Each point is reached from the start by the listed moves, each made 0, 1 or 2 times, or once backwards (-1), plus a little noise. Is the number of moves made odd or even? Then give how often each move was made.

Moves:
(1): [-7,-19,13]
(2): [44,-15,6]
(3): [11,-2,32]
Start: [-12,5,-23]
Points:
[72,-68,49] => odd (2, 2, 1)
[-80,-16,-35] => even (2, -1, -1)
[-69,-17,-2] => odd (2, -1, 0)
[11,3,40] => even (0, 0, 2)
[77,-24,-10] => even (0, 2, 0)

Moves:
(1): [-5,1,0,-6,2,5,10,10,-8,-1,3]
(2): [18,6,0,-11,-9,1,-10,14,11,7,-5]
(3): [8,8,-9,1,-1,9,-20,2,-10,9,4]
(4): [5,-24,13,-11,-5,8,21,-2,3,-11,-2]
(5): [-12,4,-6,12,0,20,15,4,11,-6,13]
(6): [1,4,-18,14,-6,3,17,-3,-9,-4,-4]
(7): [12,17,6,-19,-9,19,-7,7,-1,-5,1]
(8): [-5,-8,-10,-5,-2,-2,-6,-3,-15,-9,17]
Start: [-10,1,2,4,19,4,2,0,1,2,-1]
Points:
[-35,65,-6,5,15,57,56,24,-2,-17,3] => even (2, -1, -1, -1, 1, 1, 2, -1)
[-18,-79,4,-3,7,8,54,-11,18,-40,27] => odd (-1, 1, -1, 2, 1, 0, -1, 2)
[-51,-21,23,-16,21,60,65,8,11,-47,49] => odd (1, -1, -1, 1, 2, -1, 1, 1)
[-58,-71,21,-7,21,44,77,-15,8,-63,58] => odd (0, -1, -1, 2, 2, -1, 0, 2)
[19,-32,-5,-1,-17,41,95,22,32,-30,-17] => even (0, 2, -1, 2, 1, 2, 0, 0)

Moves:
(1): [18,0,3,5,-5,8,3,4,2,-8,-3,6,4,-6,2]
(2): [4,2,-2,4,4,11,-1,1,3,-5,-7,-9,1,18,-8]
(3): [-10,9,-13,0,-2,-13,-3,-4,14,-11,7,-17,20,-19,-5]
(4): [15,-4,4,9,10,16,-7,6,2,11,11,-11,-10,6,-2]
(5): [2,3,3,4,-5,-2,6,5,-9,10,-14,0,-23,-19,-3]
(6): [7,4,-4,21,5,6,27,-3,22,12,7,9,-8,5,-9]
(7): [9,-14,-11,20,15,-2,-19,18,11,-7,6,1,2,16,2]
(8): [-18,8,-22,-16,-17,15,10,-21,23,16,-6,9,14,-10,2]
(9): [-5,-6,-5,-10,-7,17,12,-3,-1,3,2,3,7,-5,0]
(10): [-2,3,8,12,-1,-7,-10,13,1,-5,9,-6,-12,8,6]
(11): [16,10,-23,-13,12,9,-6,-1,10,-4,9,5,-6,4,16]
(12): [0,11,2,28,15,15,-9,17,-2,1,-8,1,2,16,17]
Start: [-10,0,-1,9,11,-12,11,4,6,3,-8,-12,0,3,-5]
Points:
[19,-6,-60,-11,1,9,17,11,41,-1,13,-41,-5,-79,-20] => odd (1, 0, 2, 1, 2, 0, 1, 0, 2, 0, 1, -1)
[42,-21,-36,14,31,-10,-55,49,18,-42,-7,-35,-27,38,-7] => even (1, 2, 0, 0, 1, -1, 2, 0, 0, 1, 1, -1)
[81,27,-7,95,68,68,2,87,25,-11,41,4,-43,39,71] => even (2, -1, 0, 1, 0, 1, 0, -1, 2, 2, 2, 2)
[25,4,38,19,-21,28,52,-3,-25,28,-61,-18,-32,-50,-43] => odd (2, 1, 0, 1, 2, 0, -1, 0, 0, -1, -1, 0)
